Every row gives one point. Any point is a mix of the corners, with weights that add up to 1. It lies inside the corners' shape when no weight is negative. Is each point inside? If not, which corners have a negative weight?
In the rows, zero is written as 128.

Corners:
(1): [108  90]
(2): [140 152]
(3): [106 169]
Points:
[101 106] => outside (2)
[107 159] => inside
[133 114] => outside (3)
[104 113] => outside (2)
[92 76] => outside (2)

Corners:
(1): [186 169 104]
(2): [123  97 147]
(3): [141 143 117]
(4): [120  86 119]
Points:
[132 127 123] => outside (1)
[143 118 109] => outside (2)
[156 148 114] => inside
[189 177  94] => outside (2)
[164 146 111] => inside

Corners:
(1): [ 89 148 109 155 150 108]
(2): [ 94 151 160 112 123 119]
(3): [153  71 170 126 174 113]
(4): [129  77 180 168 134 141]
(5): [155 189 147 116 123 162]
(6): [162 115  66  80  54 125]
(7): [119  47  50 120 169 133]
Points:
[109 136 125 127 113 128] => outside (3)
[134 137 141 133 142 146] => outside (6)
[145  94 119 128 134 132] => outside (2)
[147  81 159 125 163 117] => inside
[116 129 146 115 127 121] => inside
[112 164 142 143 110 130] => outside (3, 7)
[115 111 139 136 164 132] => outside (6)
[127 118 104 126 124 136] => outside (3)

Corners:
(1): [149 112 113 119 166 139 141 107]
(2): [117 108 110 145 134  99 148 138]
(3): [152 108 168 150 191 140 143 109]
(4): [148 192 116 135 152  71 148 118]
(5): [ 98 116 115 143 126 115  75  98]
(6): [149 148 165 123 131 173 137 159]
(7): [ 75 106 110 157 155 188 132 157]
(8): [135 131 119  99 184  69 144 175]
(9): [ 85 113 139 129 151 181 149 104]
Points:
[112 132 119 133 146 130 129 134] => outside (3)
[ 79  92 137 150 144 235 107 113] => outside (2, 4, 8)
[ 88  96 140 156 130 188 125 139] => outside (1, 4, 8)
[119 144 136 146 151 141 145 186] => outside (1, 5, 9)
[124 117 118 132 150 124 127 120] => inside
[103 112 116 146 158 137 130 123] => outside (6)

Corners:
(1): [137 179 102 169 165 127 121 135 127]
(2): [114 124 169 170 146 118 137 140 118]
(3): [115 107 111 105 111 158 137 109 123]
(4): [ 97 107 156 162 126 105 120 154 110]
(5): [135 120 137 132 139 102 126 100 111]
(6): [162 105 135 167  79 127 129 106  61]
(7): [117 231 121  27 166 153 117 214 168]
(8): [111 183 122 166 124  96 139  93  92]
(9): [158 125 112 143 108 142 110  98 154]
(10): [204 121 121 138 126 130 129 182 191]
Points:
[124 122 136 142 127 121 126 132 122] => inside
[127 151 131 149 131 117 133 131 111] => outside (9)
[128 154 120 138 118 142 127 112 102] => outside (4, 5, 10)
[131 174 107 105 128 135 124 111 103] => outside (2, 4, 10)

Corners:
(1): [153 107 165  72 148 119  91 136 183  79 138 113]
(2): [113  73 148 140 126  80 123 212 142 206 126 146]
(3): [154 112  87  91 191 160 153 110 132 138 166 132]
(4): [134  58 137 175 104 118 198 146 138 183 123 150]
(5): [150  99 123 100 100  59 109 181 146 151 127 142]
(6): [144 114 153 169 110  58 112 188 132 155 107 134]
(7): [139  98 152 158 111  98  94 141 114 153 139 170]
(8): [162 142 134  82 145 137 153 104 110 147 185  82]
(9): [147 210 112  89 146 151 115 123 147 117 115 139]
(10): [123 211  99 117 142 189 116 109 129  83 169 127]
(11): [126 123 151  99 176 105 136 144 133  95 168 152]
(12): [120 181 112 124 132 138 135 100  74 130  89 103]
(13): [111 202 114 116 138 104  82  97 150 109 113 131]
Points:
[130 155 123 134 136 129 129 129 127 134 137 134] => outside (1, 5)
[153 141 134 110 137 115 110 131 117 109 157 118] => outside (2, 4, 9, 13)
[131 136 125 124 129 101 119 150 141 149 138 141] => outside (1, 12)
[146 129 104 114 143 140 150 119 109 144 149 138] => outside (1, 2, 6, 13)
[137 167 113 132 144 162 144 108 105 123 157 131] => outside (1, 2, 5, 13)
[144 116 132 119 137 121 145 133 131 144 146 125] => inside
